Rows are points. Two turns around zero, p and q, are shown by what they do to some points. Write where each new point lands after one turn and then the other. Backwards means that the second turn is done in reverse. Each puzzle has new turns, and all numbers are rounded.

Turn p:
[-0.79 -0.16 -0.09] => [-0.70 -0.39  0.13]
[0.47 0.08 0.29] => [0.49 0.23 0.15]
[ 0.51 -0.11 -0.05] => [ 0.48  0.04 -0.20]
[-0.19  0.19 -0.15] => [-0.27  0.12 -0.08]
Turn q:
[-0.57  0.16  0.14] => [-0.51  0.29  0.17]
[0.41 0.10 0.04] => [ 0.42 -0.02  0.04]
[-0.02  0.44 -0.22] => [ 0.10  0.45 -0.17]
[0.28 0.36 0.34] => [0.36 0.23 0.37]
[-0.09 -0.40  0.20] => [-0.19 -0.38  0.16]
[-0.02 -0.65 -0.49] => [-0.19 -0.56 -0.56]
Where do these land?
q, then p backwards: [0.49 0.13 0.04] => [ 0.45 -0.16  0.18]
p, then q: [0.07 0.00 0.27] => [ 0.14 -0.03  0.24]
q, then p backwards: [ 0.30 -0.24  0.00] => [ 0.13 -0.36  0.01]
p, then q backwards: [-0.86  0.11 -0.32] => [-0.83 -0.40 -0.04]

Turn p:
[-0.19 -0.40  0.15  0.13] => [-0.07 -0.43  0.06  0.21]
[-0.17  0.30 -0.21 -0.14] => [-0.19  0.18 -0.12 -0.31]
[ 0.03 -0.69  0.46 -0.27] => [ 0.33 -0.65  0.47  0.11]
[0.18 0.41 0.30 0.26] => [-0.12  0.47  0.21  0.29]
[ 0.15  0.38 -0.71  0.03] => [ 0.05  0.43 -0.64 -0.28]
Turn q:
[ 0.59  0.32  0.46 -0.04] => [0.80 0.14 0.00 0.02]
[ 0.33  0.23 -0.10 -0.26] => [ 0.29  0.02 -0.28 -0.27]
[-0.07 -0.37  0.32 -0.11] => [ 0.04 -0.26  0.43 -0.01]
[-0.83 -0.14 -0.29  0.16] => [-0.87  0.16  0.18  0.06]
[-0.02 -0.03 -0.39  0.25] => [-0.26 -0.05 -0.33  0.19]
Where do these land?
p, then q backwards: [-0.22 -0.26 -0.52  0.26] => [ 0.29 -0.09 -0.60  0.07]
p, then q backwards: [ 0.16 -0.49  0.68  0.02] => [ 0.11 -0.55  0.59  0.25]
q, then p: [-0.26  0.15 -0.06  0.09] => [-0.28  0.12  0.02 -0.08]
p, then q: [ 0.06  0.24 -0.39  0.25] => [-0.24  0.21 -0.41 -0.08]
p, then q backwards: [ 0.27  0.36  0.29 -0.61] => [-0.20  0.28  0.58 -0.45]

Turn p:
[-0.13 -0.98 -0.11  0.30] => [ 0.07 -0.90 -0.06  0.51]
[ 0.03  0.28  0.04 -0.34] => [ 0.01  0.21 -0.03 -0.39]
[-0.01  0.39 -0.02 -0.08] => [-0.09  0.35 -0.03 -0.16]
[ 0.12  0.19 -0.35  0.01] => [ 0.07  0.23 -0.33  0.05]
[ 0.40  0.31 -0.27  0.47] => [ 0.24  0.50 -0.15  0.47]
[-0.25  0.26  0.13  0.09] => [-0.32  0.19  0.14 -0.02]
[-0.16 -0.46  0.58 -0.45] => [ 0.03 -0.59  0.47 -0.45]
Turn q:
[-0.64  0.13 -0.26 -0.33] => [-0.56 -0.03 -0.11 -0.52]
[-0.31  0.24  0.36  0.27] => [-0.27  0.36  0.38  0.10]
[ 0.67 -0.30 -0.27  0.39] => [ 0.47 -0.13 -0.41  0.60]
[ 0.07  0.23  0.07 -0.61] => [ 0.24 -0.05  0.10 -0.60]
[-0.03 -0.01 -0.02  0.52] => [-0.15  0.21 -0.06  0.45]
[ 0.24 -0.30  0.13 -0.24] => [ 0.27 -0.37  0.11 -0.01]
Where do these land?
p, then q: [ 0.22  0.04 -0.10  0.41] => [ 0.06  0.34 -0.08  0.32]
p, then q: [ 0.31 -0.20  0.27 -0.24] => [ 0.43 -0.23  0.17  0.00]
p, then q: [ 0.32  0.14 -0.09  0.26] => [ 0.19  0.35 -0.10  0.17]
p, then q: [ 0.04  0.21  0.11 -0.36] => [ 0.15 -0.05  0.06 -0.40]
q, then p backwards: [ 0.31 -0.16 -0.38 -0.08] => [ 0.16 -0.27 -0.40 -0.13]
q, then p backwards: [-1.21 -0.02  0.18  0.01] => [-1.09  0.36  0.43  0.01]

Turn p:
[-0.17 -0.10 -0.26  0.69 -0.57  0.21] => [ 0.16  0.01 -0.54  0.78 -0.16 -0.02]
[ 0.33  0.46 -0.13 -0.33  0.10  0.05] => [ 0.11  0.19 -0.13 -0.59 -0.18 -0.11]
[-0.62 -0.03  0.09  0.37 -0.21 -0.34] => [-0.33  0.01 -0.01  0.60  0.27 -0.39]
[-0.20  0.11  0.28 -0.10  0.60 -0.41] => [-0.21  0.24  0.47 -0.24  0.52 -0.14]
[-0.17 -0.19 -0.09 -0.06 -0.23 -0.02] => [-0.16 -0.26 -0.09  0.16 -0.05 -0.02]
[ 0.77  0.01 -0.22 -0.09 -0.11 -0.06] => [ 0.64 -0.22 -0.21 -0.40 -0.09  0.05]
[ 0.10 -0.72 -0.28 -0.23  0.45  0.49] => [-0.12 -0.28  0.03 -0.14  0.09  0.99]
[-0.04  0.46  0.61 -0.24 -0.04  0.08] => [-0.08  0.32  0.48 -0.16 -0.40 -0.35]
Turn q:
[ 0.12 -0.50  0.29  0.18 -0.52 -0.04] => [ 0.13 -0.11  0.33 -0.11 -0.71 -0.06]
[ 0.05  0.63 -0.22 -0.42 -0.21  0.00] => [ 0.10  0.73 -0.14 -0.02  0.33 -0.05]
[-0.41  0.19 -0.44 -0.31  0.27  0.33] => [-0.28  0.15 -0.38 -0.30  0.44  0.38]
[-0.35 -0.35 -0.12  0.39  0.13 -0.23] => [-0.40 -0.47 -0.05 -0.18 -0.13 -0.22]
[ 0.49 -0.20  0.52 -0.48 -0.27 -0.33] => [ 0.87  0.08  0.32 -0.08 -0.21 -0.20]
[-0.12 -0.27  0.52  0.48 -0.17 -0.23] => [-0.13 -0.37  0.58  0.06 -0.33 -0.27]
[ 0.10  0.39 -0.70  0.00  0.43  0.13] => [-0.24  0.15 -0.73  0.26  0.41  0.07]
[ 0.08  0.31 -0.40  0.10  0.38  0.48] => [-0.27  0.09 -0.43  0.36  0.30  0.41]
[ 0.04 -0.20  0.55  0.07 -0.04 -0.10] => [ 0.21 -0.25  0.48  0.02 -0.12 -0.05]
Where do these land?
q, then p: [ 0.51  0.54 -0.31  0.13 -0.24  0.19] => [ 0.20  0.57 -0.51  0.18  0.06 -0.32]
p, then q: [-0.05 -0.28 -0.46  0.20  0.02 -0.04] => [-0.22 -0.23 -0.42  0.07 -0.02  0.23]
p, then q backwards: [-0.24  0.40 -0.02 -0.32  0.08 -0.09] => [-0.39  0.07 -0.22  0.08 -0.27 -0.22]
q, then p: [ 0.45  0.04 -0.27 -0.06 -0.47 -0.09] => [ 0.27  0.03 -0.44 -0.06 -0.15 -0.47]
q, then p: [ 0.01 -0.22 -0.30  0.35  0.34 -0.70] => [-0.07 -0.58 -0.14  0.09  0.70 -0.09]
q, then p: [-0.14 -0.44  0.65 -0.26  0.27  0.47] => [ 0.19 -0.12  0.51  0.04 -0.51  0.65]
p, then q: [-0.54 -0.04  0.71 -0.03  0.00  0.26] => [-0.38  0.02  0.84  0.02 -0.02 -0.12]

Turn p:
[ 0.05 -0.05 -0.23  0.11  0.00 -0.09 -0.22  0.19] => [ 0.03 -0.10 -0.19  0.06 -0.01 -0.13 -0.26  0.18]
[ 0.51 -0.23 -0.24  0.05 -0.26  0.62 -0.20  0.02] => [ 0.41 -0.39 -0.16 -0.09 -0.38  0.50 -0.34 -0.06]
[ 0.20 -0.06  0.42 -0.12  0.26 -0.41  0.24  0.41] => [ 0.36  0.17  0.35 -0.22  0.20 -0.47  0.21  0.26]
[-0.79  0.26 -0.21  0.06  0.26 -0.20  0.67  0.07] => [-0.68 -0.01 -0.16  0.04  0.34 -0.15  0.76  0.30]
[ 0.54  0.25  0.01  0.09 -0.12  0.39 -0.33  0.19] => [ 0.52  0.18 -0.23 -0.09 -0.20  0.38 -0.34  0.11]
[-0.60  0.15 -0.20 -0.17 -0.72 -0.33 -0.06  0.09] => [-0.67  0.21 -0.16  0.15 -0.64 -0.36  0.06  0.07]
[-0.25 -0.10 -0.32 -0.54  0.16 -0.33 -0.21  0.22] => [-0.39 -0.07 -0.13 -0.46  0.06 -0.49 -0.25  0.05]
[0.29 0.00 1.12 0.02 0.26 0.70 0.57 0.40] => [ 0.66  0.25  0.90 -0.37  0.08  0.66  0.57  0.42]
[-0.38 -0.22 -0.25  0.26 -0.13 -0.22 -0.27 -0.27] => [-0.44 -0.18 -0.05  0.46  0.00 -0.15 -0.25 -0.11]
[ 0.47 -0.12 -0.14  0.11  0.19 -0.10  0.07 -0.69] => [ 0.32 -0.22 -0.12  0.21  0.29  0.03  0.01 -0.70]
[-0.05  0.12  0.04  0.13  0.11 -0.02 -0.26 -0.64] => [-0.15  0.17 -0.02  0.30  0.25  0.19 -0.18 -0.51]
Turn q:
[ 0.35  0.25  0.03  0.05  0.35  0.30  0.76 -0.21] => [ 0.04 -0.04 -0.24  0.14  0.39  0.35  0.78 -0.26]
[-0.52 -0.17  0.45  0.49 -0.03  0.01 -0.12  0.46] => [-0.47  0.15  0.34  0.41 -0.12 -0.21 -0.07  0.62]
[ 0.09  0.41 -0.27 -0.07  0.22 -0.53 -0.18 -0.57] => [-0.06  0.06 -0.22 -0.48  0.21 -0.49 -0.04 -0.61]
[-0.41 -0.04  0.18  0.31 -0.76  0.22 -0.51  0.34] => [-0.09  0.49  0.20  0.46 -0.60 -0.05 -0.58  0.33]
[-0.15 -0.33 -0.37 -0.22 -0.41 -0.19  0.12  0.18] => [ 0.21 -0.37 -0.24  0.01 -0.52 -0.06 -0.15  0.15]
[ 0.52  0.33  0.01 -0.50  0.39 -0.06  0.35  0.07] => [ 0.40 -0.01 -0.06 -0.53  0.30  0.21  0.57 -0.08]
[ 0.35  0.02 -0.54 -0.16  0.39  0.16  0.04  0.00] => [ 0.34 -0.19 -0.43 -0.19  0.47  0.17 -0.04 -0.04]
[-0.21  0.04 -0.01 -0.40  0.24 -0.02 -0.17 -0.50] => [-0.33 -0.12 -0.02 -0.48  0.05  0.16 -0.17 -0.36]
[-0.02 -0.51  0.53  0.49 -0.40  0.10 -0.28  0.24] => [-0.03  0.01  0.67  0.66 -0.20 -0.07 -0.29  0.26]
Where do these land?
p, then q: [ 0.05  0.04  0.12  0.66 -0.38  0.23 -0.05 -0.12] => [ 0.10  0.31 -0.02  0.74  0.13  0.02 -0.06  0.02]
q, then p: [ 0.02 -0.11  0.24 -0.35  0.28 -0.54  0.16 -0.39] => [-0.23 -0.15  0.52 -0.25 -0.01 -0.27  0.24 -0.45]
p, then q: [ 0.03  0.32 -0.28  0.73  0.30  0.10  0.20  0.14] => [ 0.19 -0.10 -0.45  0.38  0.55 -0.03  0.11  0.41]
q, then p backwards: [ 0.74 -0.98 -0.36  0.64 -0.26  0.21  0.57 -0.62] => [ 0.51 -0.73 -0.37  0.99 -0.05 -0.07  0.24 -0.94]
q, then p: [-0.22 -0.10  0.27 -0.03  0.23 -0.02  0.26  0.33] => [-0.08 -0.10  0.22 -0.15 -0.07 -0.07  0.28  0.43]
p, then q: [ 0.35  0.14  0.19 -0.93 -0.28  0.13 -0.04 -0.14] => [ 0.17  0.14  0.06 -0.55 -0.51  0.36  0.00 -0.65]
q, then p: [-0.11  0.12  0.12 -0.26  0.31  0.13 -0.56  0.06] => [-0.18  0.37  0.09 -0.48  0.13  0.10 -0.32  0.08]
q, then p: [-0.82  0.37 -0.21 -0.27 -0.17  0.08  0.08  0.25] => [-0.56  0.04 -0.49 -0.21 -0.57 -0.07  0.02  0.32]
p, then q: [ 0.00  0.17 -0.10  0.04 -0.09 -0.24 -0.26  0.47] => [ 0.28  0.20 -0.11 -0.17 -0.10 -0.35 -0.13  0.29]
q, then p backwards: [-0.04  0.05  0.01 -0.21  0.05 -0.08 -0.35  0.01] => [ 0.05 -0.04  0.09 -0.28  0.09  0.04 -0.24  0.13]

Turn p:
[-0.25  0.25  0.51 -0.05  0.41 -0.14 -0.55  0.25] => [-0.46  0.20  0.34  0.09  0.62  0.23 -0.36  0.06]
[ 0.00 -0.46  0.03 -0.36  0.11 -0.36  0.42 -0.35] => [ 0.08 -0.49  0.43 -0.25 -0.12 -0.28  0.43  0.06]
[-0.61  0.13  0.32  0.14  0.29 -0.17 -0.09  0.61] => [-0.67  0.22  0.17  0.16  0.19  0.29 -0.13  0.56]
[ 0.54 -0.27 -0.09  0.37 -0.33  0.45  0.19 -0.31] => [ 0.61  0.09 -0.21  0.32 -0.33  0.03  0.33 -0.44]
[ 0.12  0.16 -0.14 -0.08  0.14 -0.64  0.55 -0.45] => [ 0.11 -0.12  0.07 -0.34  0.12 -0.78  0.43  0.22]
[-0.31  0.05 -0.08  0.09  0.52 -0.35 -0.61  0.48] => [-0.65 -0.22 -0.03  0.33  0.48  0.04 -0.48  0.25]
[ 0.08  0.04 -0.20 -0.17 -0.02  0.88  0.28 -0.01] => [ 0.30  0.00 -0.47 -0.28 -0.17  0.63  0.27 -0.20]
[ 0.50  0.13 -0.16 -0.02 -0.68  0.17 -0.14  0.18] => [ 0.63  0.20 -0.18  0.08 -0.35  0.00 -0.48 -0.08]
[-0.06 -0.03 -0.20  0.08 -0.43  0.15 -0.05 -0.40] => [ 0.05  0.11 -0.12 -0.11 -0.42 -0.16 -0.01 -0.42]
Turn q:
[-0.28  0.58 -0.42  0.04 -0.09  0.33  0.16  0.99] => [-0.58  0.77  0.10  0.18 -0.02  0.54  0.01  0.67]
[-0.07 -0.57 -0.30  0.27 -0.52 -0.20  0.14 -0.05] => [-0.19 -0.27 -0.61  0.11 -0.08 -0.32  0.45  0.13]
[-0.30 -0.11 -0.17  0.28  0.35  0.28 -0.69 -0.10] => [-0.23 -0.62  0.07  0.05  0.41  0.41 -0.32  0.11]
[ 0.11  0.44 -0.33 -0.09  0.13  0.08  0.35 -0.16] => [ 0.05  0.55 -0.21  0.03  0.16  0.06 -0.28 -0.20]
[ 0.35  0.13  0.75  0.18  0.51  0.06 -0.28  0.27] => [ 0.61 -0.16  0.81  0.06  0.09  0.19 -0.02  0.22]
[-0.01 -0.16 -0.05  0.02  0.58 -0.08 -0.08  0.14] => [ 0.10 -0.08  0.18 -0.33  0.45  0.06 -0.02  0.17]
[ 0.12  0.48  0.42  0.08 -0.10 -0.11  0.07  0.06] => [ 0.22  0.25  0.37  0.32 -0.24 -0.14 -0.17  0.04]
[ 0.25 -0.85 -0.42 -0.15 -0.50 -0.02 -0.15 -0.56] => [ 0.05 -0.64 -0.90 -0.27 -0.25 -0.09  0.31 -0.34]
[ 0.32 -0.20  0.25 -0.47 -0.10 -0.70 -0.33 -0.01] => [ 0.32 -0.28  0.09 -0.57 -0.52 -0.45 -0.15  0.17]
[-0.18  0.39  0.14 -0.04 -0.16 -0.07  0.46 -0.14] => [-0.12  0.46  0.10  0.26 -0.08 -0.29 -0.05 -0.27]
[-0.32 -0.13  0.13 -0.11 -0.11  0.44  0.36 -0.44] => [-0.25  0.02 -0.01  0.17  0.08  0.04  0.26 -0.72]
Where do these land?
p, then q backwards: [ 0.47  0.35  0.12 -0.24  0.37 -0.17  0.56  0.25] => [ 0.41 -0.34 -0.13  0.37  0.51 -0.29  0.08  0.40]
q, then p: [-0.23  0.22  0.40 -0.18  0.21  0.45 -0.31  0.21] => [-0.04  0.38  0.37  0.01  0.01  0.54  0.15 -0.29]
p, then q: [-0.02 -0.64 -0.25  0.00  0.00  0.26  0.14 -0.14] => [-0.01 -0.14 -0.39  0.19 -0.05 -0.09  0.53 -0.28]
p, then q: [-0.32 -0.15 -0.74  0.45  0.05  0.28 -0.08  0.01] => [-0.58 -0.09 -0.73  0.19  0.20 -0.09  0.03  0.03]
p, then q backwards: [ 0.13 -0.30  0.03 -0.33 -0.65 -1.37  0.06 -0.07] => [-0.18  0.27  0.89 -0.02 -0.03 -1.22 -0.38  0.07]
p, then q backwards: [ 0.54  0.05  0.09  0.14  0.00  0.33 -0.28 -0.29] => [ 0.30  0.09  0.09  0.11  0.20  0.27  0.30 -0.53]
p, then q backwards: [-0.31  0.47 -0.37  0.05  0.21 -0.23  0.08 -0.50] => [-0.36 -0.36 -0.37 -0.26 -0.02 -0.42  0.37 -0.17]
p, then q: [ 0.16  0.03  0.39  0.06 -0.61  0.18  0.02 -0.15] => [ 0.36  0.12  0.06  0.37 -0.47  0.03 -0.28 -0.18]
q, then p: [ 0.11 -0.11  0.53  0.21  0.24  0.11  0.04  0.24] => [0.32 0.20 0.29 0.20 0.19 0.17 0.34 0.18]
q, then p: [-0.52  0.08 -0.19 -0.16  0.19  0.15 -0.25  0.44] => [-0.49  0.10  0.13 -0.20  0.00  0.57 -0.07  0.12]
